Each point is reached from the start by the listed moves, each made 0, 1 or 2 times, or once backwards (-1), plus a little noise. Say if it took an odd or an even number of moves. Then give how often each move was made.
In the rows, zero is written as 128.

Moves:
(1): [147 108 113]
(2): [169 158 125]
Start: [173 128 142]
Points:
[150  77 129] -> even (1, -1)
[154 149 155] -> odd (-1, 0)
[234 207 151] -> odd (-1, 2)

Moves:
(1): [148 147 117 144 123 140 125 120 129 145 126]
(2): [111 166 127 129 131 129 138 125 121 109 127]
(3): [121 124 155 142 130 120 130 124 116 144 118]
(4): [117 121 106 148 125 117 140 122 119 127 137]
(5): [142 117 127 136 159 122 122 144 127 104 121]
(6): [125 125 122 116 135 151 136 145 120 143 142]
(7): [146 130 142 129 113 125 149 149 135 125 132]
(8): [113 128 115 135 117 126 120 151 128 132  99]
(9): [117 126 134 133 120 150 121 118 142 121 128]
(10): [125 143 121 132 135 119 141 133 155 140 129]
(11): [122 133 125 145 114 119 105 147 124 132 148]
Start: [111 132 139 135 132 139 131 126 112 111 145]
Points:
[123 116 193 124 249  90 142  98 168  65 107] -> odd (-1, 0, 1, -1, 2, -1, -1, -1, 0, 2, -1)
[144 187  95 151  59 181 129 171 218 196  97] -> even (2, -1, -1, -1, -1, 0, 1, 2, 1, 2, 0)
[123  59  91 125 141 190 161  82  95 100 195] -> odd (0, -1, -1, 2, 0, 1, 0, -1, 1, -1, -1)

Moves:
(1): [144 129 131 132 119 129 119 123 128 127 118 129 119 121 124 130 142 137
 127 126 130 134 124 120 128 115 132]
(2): [137 141 135 129 136 121 133 130 130 131 128 137 128 134 130 132 138 117
 133 125 133 127 123 124 124 132 124]
(3): [133 136 141 124 132 126 118 137 129 119 132 128 120 126 126 131 117 138
 125 129 124 130 125 130 119 133 120]
(4): [119 116 133 155 130 133 119 124 121 156 126 126 119 133 126 136 122 116
 124 124 119 131 126 128 121 131 128]
(5): [132 115 123 132 153 130 137 127 125 124 134 130 126 109 119 114 119 120
 131 117 131 130 132 123 131 129 118]
(6): [126 129 127 123 129 156 128 119 127 122 126 129 132 137 111 128 131 124
 129 133 122 130 141 130 119 130 127]
(7): [135 116 124 133 117 125 152 135 118 128 119 131 132 130 121 132 119 115
 138 144 128 119 141 137 116 143 134]
(8): [141 132 136 135 121 126 126 138 127 127 131 123 127 128 131 128 130 129
 127 117 124 131 137 123 127 130 136]
(9): [138 123 124 122 132 134 139 117 156 120 128 132 125 131 130 146 121 122
 122 137 128 133 126 120 125 136 134]
(10): [134 117 120 117 123 140 122 127 124 135 113 137 121 120 126 123 130 122
 123 124 126 134 139 141 126 129 142]
(11): [131 124 127 130 130 124 131 125 122 136 140 131 131 120 125 134 133 126
 136 127 136 130 133 121 117 133 135]
(12): [124 117 121 124 135 118 126 134 131 120 132 158 132 133 123 121 141 132
 123 126 125 126 126 122 120 114 126]
(13): [139 127 141 129 127 120 127 117 136 127 114 125 142 125 123 134 130 124
 117 119 131 128 137 131 140 132 134]
(14): [132 121 132 131 132 134 125 134 118 121 137 137 135 137 127 134 124 132
 116 139 133 142 121 138 129 114 127]
(15): [119 112 140 121 132 138 119 121 118 119 126 140 135 113 159 126 134 134
 134 121 138 128 123 123 118 125 125]
(16): [121 132 106 127 131 120 127 126 118 131 119 127 120 135 127 143 137 137
 120 119 118 131 135 129 124 130 122]
(17): [117 122 132 128 140 124 129 126 128 130 128 121 117 124 129 126 143 126
 130 137 127 131 137 132 125 123 131]
(18): [122 125 135 137 119 136 126 130 121 140 126 133 122 125 144 125 121 161
 143 119 144 131 136 130 126 125 137]
(19): [123 132 128 127 131 126 121 138 134 120 125 123 133 127 125 132 123 126
 145 122 116 122 129 123 137 118 130]
(20): [134 129 121 123 131 131 122 138 124 134 122 133 135 127 127 127 127 128
 123 138 136 128 140 123 140 132 119]
(21): [122 128 134 134 130 128 118 134 124 123 118 122 125 131 131 135 136 123
 128 118 142 125 125 126 125 143 138]
(22): [124 123 126 144 128 123 130 127 129 125 133 127 129 117 123 126 129 129
 125 121 121 153 132 132 130 132 122]
(23): [131 121 121 133 111 123 112 123 116 121 133 136 130 150 130 119 118 124
 132 121 137 117 147 137 135 135 110]
(24): [134 141 126 133 130 137 128 129 130 122 132 136 124 118 126 134 134 130
 121 133 123 129 128 137 126 125 136]
Start: [128 140 121 132 126 137 153 135 132 116 137 135 154 143 126 136 126 124
 136 140 122 129 114 120 115 130 136]
Points:
[131 142 108  83 149 128 163 121 144 102 122 249 169 143 176 191 234 135
 139 130 176 108 145 122  59 135 212] -> odd (-1, 2, -1, -1, -1, 0, 0, 0, 1, 1, 2, 2, 1, 0, 1, 1, 1, 1, 0, 0, 1, -1, 0, 2)
[142 174 119 159 150 109 154 124 205 107 150 141  98 108 161 168 136 177
 114 105  84 198 124 111 124 133 124] -> even (0, 1, 1, 0, 0, -1, -1, 1, 2, 0, -1, 0, 0, -1, 0, 1, 1, 1, 0, 0, -1, 2, 0, 1)
[ 91 178  55 134 196 220 145 133 131 164 154  82 142  86  27 126 148  75
 156 183  43 129 151 112 149  95 126] -> even (0, -1, -1, 1, 1, 2, -1, -1, -1, 0, 1, -1, -1, -1, -1, 0, 1, -1, 2, 2, -1, 0, -1, 2)
[114  89 146 213 198 174 139  86  81  87 163 188 155 114  89 107 200  95
 133 111 116 162 156 144  88  82 105] -> odd (1, 1, -1, 1, 2, 2, 0, 0, -1, -1, 0, 1, 1, 1, 1, 0, 2, 0, 0, -1, 0, 1, 1, 2)
[148  40 107 187 105 145 172 109 127 128  74 166 119 111 102 178 125  97
  82 137  56 202  90 126  41 149 148] -> even (2, -1, 1, 2, 0, 0, 2, 0, 1, 1, -1, 1, 0, 0, 1, 1, -1, -1, -1, -1, 0, 2, -1, -1)
[181 196  88  68 218 199 136 181 121 102 123 212 152 138  60 178 187 155
  88 140 112 172 192 147 106 100 172] -> odd (-1, 2, 1, -1, 1, 2, -1, 1, 0, 2, 1, 1, 1, 2, -1, 2, 1, 1, 1, 2, 0, -1, -1, 2)

Moves:
(1): [128 128 133 129 125 120 132 123 120 123 122 124 131 132 128 132 123 124
 127 118 128 130 124 130 123 127]
(2): [116 130 132 128 129 127 127 123 129 129 125 129 130 137 119 129 128 120
 128 126 127 125 126 127 128 129]
(3): [123 125 118 119 131 108 133 122 128 112 120 122 135 129 126 128 125 138
 123 112 127 120 132 130 127 133]
(4): [123 120 132 128 120 124 139 123 119 124 127 126 125 129 120 127 126 129
 122 126 117 135 130 125 121 129]
(5): [127 135 121 122 137 120 116 140 133 139 131 124 131 129 132 150 124 135
 121 107 147 125 130 121 129 134]
(6): [147 128 117 134 125 123 128 117 123 134 131 123 128 130 122 122 133 122
 124 125 131 140 131 142 140 121]
(7): [134 135 118 135 125 127 130 132 131 134 133 119 130 129 127 133 134 127
 120 128 126 131 129 123 129 129]
(8): [127 127 133 125 116 131 125 127 123 127 120 131 139 132 127 134 123 133
 131 136 135 130 131 124 127 123]
(9): [121 123 117 129 136 129 131 125 129 130 133 132 123 130 127 116 139 121
 119 127 128 136 115 128 131 140]
(10): [131 138 122 129 121 134 135 123 128 142 131 121 131 126 127 131 133 128
 131 135 136 132 128 122 128 131]
(11): [127 116 122 138 120 127 138 134 131 125 137 130 119 133 133 125 120 131
 131 126 116 133 132 124 121 132]
(12): [120 137 135 121 137 124 116 128 131 135 129 130 150 119 137 131 128 127
 133 123 141 130 129 133 129 124]
(13): [130 125 134 125 131 139 141 124 131 126 135 135 127 130 131 127 135 122
 136 120 110 125 125 129 128 130]
(14): [115 119 132 134 126 141 130 122 126 120 141 123 128 131 110 125 139 119
 135 130 131 130 117 120 113 126]
(15): [123 134 118 127 121 128 129 123 117 132 123 128 138 127 124 124 129 130
 132 128 115 126 130 123 128 142]
(16): [134 131 118 132 121 134 122 117 133 141 121 138 130 118 120 128 138 126
 129 145 132 137 124 118 130 121]
(17): [128 125 135 121 110 132 115 131 125 127 117 126 131 122 136 125 134 121
 133 121 128 127 134 117 143 138]
(18): [132 119 125 134 137 134 129 141 136 123 125 133 118 131 121 122 125 128
 128 131 131 124 132 126 117 129]
(19): [138 128 132 128 117 120 128 136 126 121 125 135 133 118 128 129 118 134
 130 126 128 125 131 135 135 134]
(20): [141 119 129 134 119 123 126 132 122 125 126 129 122 123 135 134 133 123
 126 134 133 129 136 136 133 133]
(21): [133 123 128 127 121 124 121 128 132 130 129 124 130 127 126 134 126 134
 121 134 130 126 128 129 120 135]
(22): [124 130 122 128 131 109 132 134 128 130 126 129 126 135 115 120 125 137
 125 128 125 132 121 126 118 121]
(23): [123 127 124 120 117 130 125 136 129 138 121 127 138 116 129 131 126 135
 126 126 123 117 128 123 131 131]
(24): [131 134 127 129 134 122 134 142 136 136 121 118 137 125 130 146 119 139
 137 128 123 126 123 119 132 135]
Start: [126 110 145 120 126 119 132 129 127 127 130 129 128 129 128 123 114 128
 133 118 122 131 115 145 128 132]
Points:
[163  82  90 162  50 159 158 107 102 178 167 164 127 105  77 113 178 110
 157 167  96 192  96 107 113 161] -> even (-1, -1, -1, 1, 1, 1, 0, 1, 1, 1, 1, 0, 2, 2, 2, 2, 0, 0, 1, 2, 0, 1, 0, 0)
[ 27  55 173 104  88 158 122 117 107 135 108 163 164 124  56  52 140 117
 137 160 125 167  56  84  26 111] -> odd (2, -1, -1, 2, -1, -1, -1, 2, 2, 0, 0, 2, 0, 2, 0, 1, 1, 2, -1, -1, 1, 2, 2, -1)
[ 63  69 179 113   7  95 160 148  94  92  99  74 214 122  94 164 102 137
 159  89  31 107 115  78  97 230] -> even (1, 2, 1, 2, -1, -1, 2, 1, 0, 0, 1, 1, 1, 2, 2, -1, 2, 0, 1, 1, 2, 0, 1, 2)
[171 130  80 178  73  48 173 120 130 169 114  89 142 164  56 178  76 149
 124  98  78 183 106 101 116 136] -> even (2, 2, 0, 1, 1, 2, 2, 0, -1, 0, 2, -1, 0, 0, 1, 2, 0, 0, 1, -1, 1, 1, -1, 2)
[ 99  89  81 119 151  55 158 173 141  94 150 110 107 192  98 120  73 193
 104  44 121 128 155 111  46 132] -> even (-1, -1, 2, 1, 2, 0, 1, 1, -1, 0, 2, 0, 0, 0, 1, -1, 0, 2, -1, -1, 0, 2, -1, -1)
[125  55 118 120 132 118 183 134 118  82 148 126 140 157 104 117  97 140
 139  54  74 142  99 139  81 218] -> even (1, -1, 1, 1, 1, 1, -1, 1, 2, 0, 1, 0, 2, 1, 2, -1, 0, 2, 1, -1, 2, -1, -1, 1)
[126  88 177 101  65  88 136  96  80 125  94  98 177 122 154 131  78 124
 143  82  51 137 151 173 165 148] -> even (1, 1, 0, 2, -1, 2, -1, 0, -1, -1, 1, 1, 0, -1, 1, -1, 1, -1, -1, 0, 1, -1, 1, 1)

Moves:
(1): [130 130 126 131 119 121 120 114 141 131 135 131 132 126 131 141 133 122
 128 136 137 128 126 127]
(2): [127 121 130 120 131 122 139 127 137 136 136 149 123 124 129 135 123 134
 129 114 131 138 140 150]
(3): [122 136 123 132 126 138 120 131 140 141 137 122 131 126 129 121 110 127
 117 124 130 126 139 131]
(4): [124 127 137 129 139 144 122 137 130 123 124 135 136 134 129 116 121 122
 140 132 129 123 129 137]
(5): [117 142 116 138 120 106 113 141 128 128 128 130 127 128 119 130 119 141
 121 139 127 146 141 113]
(6): [122 130 118 122 122 133 118 123 131 127 127 133 126 132 148 117 125 148
 120 123 108 124 140 116]
(7): [128 131 126 126 132 124 118 134 125 127 126 145 144 143 124 118 128 122
 127 112 122 120 129 130]
(8): [135 122 136 126 124 123 120 121 120 119 132 137 127 118 123 124 131 127
 132 120 135 114 139 128]
(9): [124 130 125 136 129 114 129 112 128 142 130 135 131 129 130 125 127 117
 146 137 125 128 138 135]
(10): [131 110 116 129 136 124 124 135 123 132 152 114 138 132 139 123 129 126
 144 125 126 138 116 127]
(11): [131 129 128 138 121 129 116 138 128 130 132 120 123 130 129 140 126 127
 139 129 132 127 133 130]
(12): [128 122 129 123 122 133 121 126 128 139 135 136 130 130 132 121 130 135
 128 130 131 129 122 129]
(13): [129 133 125 123 138 131 117 121 114 136 124 138 123 118 129 139 126 119
 125 125 116 123 119 113]
(14): [143 131 129 146 124 121 132 135 133 133 119 135 124 109 132 118 136 123
 145 116 127 147 123 128]
(15): [147 123 121 128 133 128 124 129 117 122 118 130 134 115 118 130 121 130
 134 138 121 114 112 136]
(16): [118 122 137 125 120 117 125 129 134 112 136 129 111 131 134 132 121 130
 129 120 128 116 122 124]
(17): [134 128 125 126 128 142 120 129 146 133 130 129 119 128 119 128 126 130
 133 122 133 131 133 118]
(18): [128 131 126 124 129 114 132 141 138 129 128 125 126 116 133 130 136 127
 136 132 124 112 130 114]
(19): [138 137 127 138 137 126 142 122 126 133 132 128 119 143 130 131 128 122
 126 131 153 128 120 134]
(20): [128 139 116 130 125 124 122 130 126 123 127 133 123 125 128 128 130 126
 130 125 143 130 131 133]
(21): [135 123 138 122 139 114 121 128 129 130 118 117 119 133 141 116 129 122
 128 128 119 140 128 125]
(22): [125 139 128 119 130 123 132 117 117 131 132 129 139 132 128 132 113 131
 138 125 132 136 135 128]
(23): [125 114 120 119 122 132 118 135 114 127 118 122 128 135 131 128 126 129
 120 120 140 135 125 113]
(24): [119 127 141 138 143 132 119 130 128 132 129 122 136 133 115 124 128 136
 128 130 126 122 127 143]
Start: [123 131 122 133 130 133 127 129 128 130 138 119 122 131 135 131 131 133
 128 134 132 125 137 128]
Points:
[125 142  66 177  92  49  72 246 249 157 176 153 140 105 129 156 119 109
 191 112 140 179 192 125] -> even (2, 2, 1, 1, 2, -1, 2, -1, 0, 1, 2, -1, -1, 1, 0, 0, 1, 2, -1, 0, 0, -1, 0, -1)
[174 176  54 140 159 133  51 212 102 131 146 150 140 140  80 127  50 121
 158 109 164 139 121  96] -> even (-1, 0, 1, 1, 2, -1, 2, 0, -1, 1, 1, 0, 1, 0, 2, 0, 2, 0, 1, 1, 0, 1, 0, -1)
[122 151  86 167 104  61  72  39 119 184 156 137 116 142 182 130 124 175
 123 198 134 156 149 148] -> even (2, 0, 0, -1, 1, 2, -1, 0, 2, 0, 0, 2, 0, 0, 1, 0, -1, -1, 1, 1, 1, 0, 0, 1)
[ 85  84 166  79 137  96  48  57 103 139 164 165 161 185 144 162  56  55
 171  75 143  92 170 153] -> even (2, 1, 1, 1, -1, -1, 2, 1, 2, 0, 1, -1, 1, -1, 0, 2, 0, -1, -1, -1, 1, 2, 2, 0)
